Rows are points. Each copy is the shape, with its points in the same order, stretched, turned, moved and blurred by noise. Some copies are also mirrored. Which?
(in the rows, 128 means zero)

Shape:
[[112 133  89]
 [172 170  87]
 [138 132 178]
 [172 100 179]
 [145 135 172]
 [ 75 140 106]
 [156 132 120]
 [162 162 112]]
Copy 1 (8 x 3):
[[125 138  99]
 [ 62 136 130]
 [144 151 193]
 [140 108 211]
 [135 149 191]
 [154 168  95]
 [109 122 149]
 [ 83 142 147]]
Copy 1 is: mirrored
Copy 2, 8 rows:
[[105 148  84]
 [168 189  83]
 [156 126 159]
 [193  95 142]
 [154 130 156]
 [ 72 138 108]
 [158 144 108]
 [156 174 101]]
Copy 2 is: only turned
Copy 3, 8 rows:
[[131 135  90]
 [180 179  67]
 [174 157 168]
 [213 136 161]
 [179 162 159]
 [ 97 137 114]
 [181 149 107]
 [176 179  94]]
Copy 3 is: only turned
Copy 4, 8 rows:
[[108 119  69]
 [174 161  84]
 [119 129 171]
 [147  92 183]
 [125 132 164]
 [ 69 124  72]
 [148 126 117]
 [159 148 105]]
Copy 4 is: only turned

Shape (7 x 4):
[[103 138  91  96]
 [ 94 100  62 157]
 [182  74 171  79]
 [145 178 161 129]
 [192 142 143 121]
 [ 91 106  85 139]
 [142 119 163 107]]
Copy 1 (7 x 4):
[[139 113 149  62]
 [115  98 204 100]
 [175  61  80 137]
 [156 175 106 109]
 [200 125 116 131]
 [112 101 176  94]
 [145 116  97 118]]
Copy 1 is: mirrored
Copy 2:
[[154 136 157 153]
 [148 143 101 178]
 [133  40 162 118]
 [104 137 152  68]
 [130  94 134  74]
 [140 134 113 176]
 [105  90 154 112]]
Copy 2 is: mirrored
Copy 3:
[[ 88 168 116 103]
 [ 47 117  85 138]
 [160  73 119  67]
 [163 151 155 155]
 [176 127 102 126]
 [ 54 125 110 130]
 [147 114 142 115]]
Copy 3 is: only turned
Copy 4, 7 rows:
[[108 137  94 141]
 [ 98  93 121 200]
 [204  95 106  80]
 [147 181 166 101]
 [193 168 139 122]
 [105  96 123 171]
 [158 125 139  94]]
Copy 4 is: only turned
